Each wall is flat, endless, passes through zero and stands at right angles to its row. A trip goes straight from one point to another. List the walls that it crosses, first one first.

Walls:
(1): -0.028  -0.030
(2): 0.058  -0.004
(3): -0.005  0.051
(4): -0.008  -0.025
(5): -0.070  0.018
Trips:
-0.109  0.072 to -0.017  0.021 => 1
0.047  -0.012 to 0.019  0.018 => 3
-0.050  -0.017 to -0.013  0.066 => 3, 4, 1
0.048  -0.010 to 0.027  0.024 => 3

Walls:
(1): -0.010  0.041  -0.038  0.060  -0.017  -0.035
(2): -0.046  -0.021  0.063  0.002  -0.017  0.035
(3): -0.004  0.008  0.042  -0.025  -0.071  -0.029
(4): 0.047  0.040  -0.010  -0.011  -0.072  -0.025
(5): -0.001  0.003  0.028  -0.002  0.040  -0.017
(6): 0.041  -0.069  0.021  0.070  0.059  0.025
(7): 0.019  -0.097  -0.062  -0.041  -0.111  0.046
(8): -0.039  -0.009  -0.002  0.017  0.015  -0.039
(9): 0.014  -0.011  -0.001  -0.015  0.037  -0.034
Trips:
-0.055  -0.004  -0.015  0.071  0.015  0.038 to -0.052  -0.015  -0.037  0.069  0.017  -0.054 => 5, 2, 9
-0.021  -0.081  -0.039  -0.007  0.066  -0.012 to -0.005  0.065  -0.042  -0.057  -0.054  0.042 => 5, 6, 8, 9, 4, 3, 1
0.028  0.053  -0.035  0.020  0.011  -0.056 to 0.034  -0.025  0.021  0.009  -0.059  0.047 => 5, 3, 8, 9, 7, 6, 2, 1
0.035  -0.050  -0.044  -0.011  0.002  0.033 to 0.061  -0.011  0.008  -0.031  0.026  -0.018 => 4, 5, 7

Walls:
(1): -0.005  -0.031  -0.039  -0.071  0.076  -0.042  0.021  -0.010  0.018  0.010  0.024  -0.015
(2): -0.039  -0.043  0.020  0.011  -0.002  -0.049  0.048  -0.059  -0.004  0.059  0.026  0.029
(3): -0.043  0.024  0.135  0.063  -0.024  0.035  0.009  0.066  -0.010  -0.010  -0.034  -0.022
(4): 0.019  -0.122  0.039  0.042  -0.032  -0.031  -0.054  -0.007  -0.050  -0.020  -0.068  -0.088
(5): 0.007  0.035  -0.029  0.070  -0.015  -0.008  0.025  -0.061  -0.041  -0.030  -0.042  0.028
(6): 0.017  -0.023  0.022  0.025  0.028  0.047  -0.007  -0.045  0.067  -0.027  0.018  0.015
(7): 0.003  -0.004  -0.007  0.051  0.001  -0.025  -0.039  -0.022  -0.013  -0.002  -0.064  0.060
(8): -0.005  0.030  0.053  -0.064  0.076  -0.079  0.079  -0.069  0.011  0.010  0.023  0.028
Trips:
-0.026  -0.039  0.030  0.010  0.002  0.002  -0.019  0.032  0.007  -0.013  -0.030  0.016 to 0.038  0.021  0.056  -0.052  -0.038  0.047  0.007  -0.019  -0.028  -0.012  -0.012  -0.004 => 7, 8
0.027  -0.056  0.073  0.001  -0.047  0.032  -0.007  0.005  0.006  -0.042  0.013  -0.020 to 0.056  0.046  0.004  -0.015  -0.056  0.076  -0.031  0.048  -0.020  -0.001  0.017  0.022 => 4, 6
-0.012  0.001  -0.009  0.052  -0.009  0.050  0.031  -0.015  0.017  -0.066  -0.039  -0.012 to 0.011  0.063  -0.003  -0.022  -0.005  0.015  -0.035  0.032  -0.063  0.037  0.077  -0.015 => 4, 7, 6, 5, 3
-0.044  -0.006  0.044  0.021  0.052  0.011  0.043  0.049  0.032  0.057  0.048  0.029 to -0.041  -0.037  -0.015  -0.003  -0.039  -0.012  -0.045  0.045  0.024  0.049  0.065  -0.005 => 8, 6, 3, 4
0.002  -0.034  -0.012  0.007  0.040  0.007  -0.016  0.033  0.074  -0.028  0.009  -0.088 to -0.006  0.038  0.077  0.078  0.007  -0.010  0.002  -0.039  0.020  -0.011  -0.045  -0.048 => 1, 5, 7, 8, 2
0.048  -0.020  -0.055  -0.024  -0.026  -0.035  0.002  -0.090  0.018  -0.040  0.108  0.004 to 0.027  -0.001  0.028  0.063  0.005  -0.004  -0.043  -0.048  -0.012  -0.033  0.079  0.004 => 1, 4, 7, 8, 3
-0.027  -0.038  0.017  -0.039  -0.083  0.046  -0.036  0.107  -0.025  0.054  0.010  0.011 to 0.028  0.047  -0.037  -0.007  -0.049  0.012  0.033  0.048  0.029  0.003  -0.130  -0.039 => 7, 5

Walls:
(1): -0.022  -0.017  0.044  -0.029  0.042  -0.021  0.047  -0.014  0.009  0.031  -0.006  0.010  0.004  -0.018  -0.072  -0.066  -0.002  -0.054  -0.008  0.074
(2): -0.019  -0.045  -0.005  -0.081  -0.001  -0.036  0.019  -0.076  -0.047  0.015  0.019  -0.019  -0.005  0.031  -0.003  0.033  -0.054  0.066  0.015  0.016
(3): 0.017  -0.015  0.055  0.048  0.044  0.026  -0.030  -0.010  -0.034  0.023  0.047  -0.010  0.001  0.027  0.027  0.033  0.028  0.009  -0.030  -0.127
(4): -0.010  0.027  0.028  0.004  -0.083  -0.021  0.004  -0.054  0.021  -0.037  -0.006  0.076  0.038  0.009  -0.014  -0.001  -0.043  -0.033  -0.008  0.027
(5): 0.081  0.041  -0.022  0.058  -0.004  -0.061  0.031  -0.025  0.030  -0.016  0.002  0.003  0.043  -0.007  0.047  0.101  -0.032  -0.028  0.028  0.008
(6): 0.001  -0.013  0.017  -0.027  0.090  -0.031  0.029  -0.006  0.006  -0.041  -0.028  0.035  -0.025  0.000  0.007  -0.083  -0.024  -0.019  -0.010  0.005
(7): 0.039  -0.074  -0.022  -0.100  0.019  -0.078  0.004  -0.099  -0.037  -0.022  -0.015  -0.005  -0.011  -0.070  -0.036  -0.037  -0.068  0.022  -0.035  -0.054
(8): 0.019  -0.062  -0.008  0.003  -0.074  0.054  0.055  -0.008  0.043  0.048  -0.046  -0.018  -0.049  0.013  -0.018  -0.093  0.019  -0.058  0.000  0.072
(9): 0.032  -0.021  0.032  0.054  -0.091  0.029  -0.027  -0.102  0.057  0.018  0.026  0.020  0.067  -0.034  0.026  0.007  0.030  -0.071  -0.028  -0.048
(10): -0.035  0.041  0.027  -0.034  -0.008  0.035  0.006  0.053  -0.003  -0.007  0.082  -0.086  0.031  -0.005  0.012  -0.012  0.002  -0.051  0.049  -0.008
(11): -0.049  0.025  -0.063  -0.049  -0.034  0.015  -0.096  0.002  -0.031  0.027  -0.018  -0.053  0.046  -0.028  -0.055  -0.008  -0.033  -0.004  0.023  0.062
Trips:
-0.065  -0.016  -0.051  0.025  -0.062  0.010  -0.026  0.032  -0.037  0.016  -0.014  0.075  0.039  0.052  0.024  -0.052  -0.021  0.049  -0.017  0.004 to 0.073  0.028  -0.012  0.023  0.014  -0.028  0.081  -0.010  0.030  0.013  0.067  -0.036  0.005  -0.010  -0.064  -0.011  0.064  0.007  0.022  0.033 => 2, 1, 11, 5, 10, 4, 9
-0.065  -0.006  -0.063  0.058  0.028  -0.010  -0.033  0.016  -0.049  -0.050  0.057  -0.048  -0.024  0.064  -0.041  0.020  -0.001  -0.012  -0.007  0.028 to 0.013  -0.042  0.037  -0.046  0.082  0.009  -0.017  -0.053  0.010  -0.036  -0.072  -0.023  -0.013  0.041  -0.045  0.000  0.109  -0.008  0.015  -0.036 => 6, 1, 10, 7, 11, 8
-0.018  -0.022  -0.033  0.020  0.018  -0.051  0.016  -0.035  -0.016  -0.032  0.000  0.063  0.038  -0.080  0.060  -0.018  -0.043  -0.037  0.080  0.001 to 0.027  -0.084  0.014  0.011  0.026  -0.017  0.018  -0.017  -0.014  0.029  -0.032  0.029  -0.052  0.004  -0.003  -0.014  0.055  0.026  -0.066  0.066 => 8, 9, 5, 4
0.020  -0.008  0.000  -0.052  0.008  -0.051  -0.080  0.055  -0.026  0.011  0.010  -0.001  -0.003  0.059  0.027  0.034  0.004  -0.050  -0.005  0.006 to 0.012  -0.036  -0.028  -0.034  -0.050  0.050  -0.030  -0.057  0.053  0.047  -0.069  -0.069  -0.014  0.027  -0.008  0.075  -0.034  -0.035  0.033  0.076 => 3, 8, 9, 4, 10, 1
-0.020  -0.001  -0.022  0.098  -0.002  -0.024  -0.003  0.045  0.038  0.041  -0.004  -0.013  -0.015  0.071  -0.029  -0.011  0.109  -0.001  0.051  -0.054 to -0.019  -0.028  0.023  -0.034  0.020  -0.036  -0.033  0.000  -0.036  -0.038  -0.017  -0.054  0.092  -0.018  -0.069  0.045  -0.004  -0.026  0.037  0.086 => 5, 9, 11, 1, 8, 3, 2, 4, 7
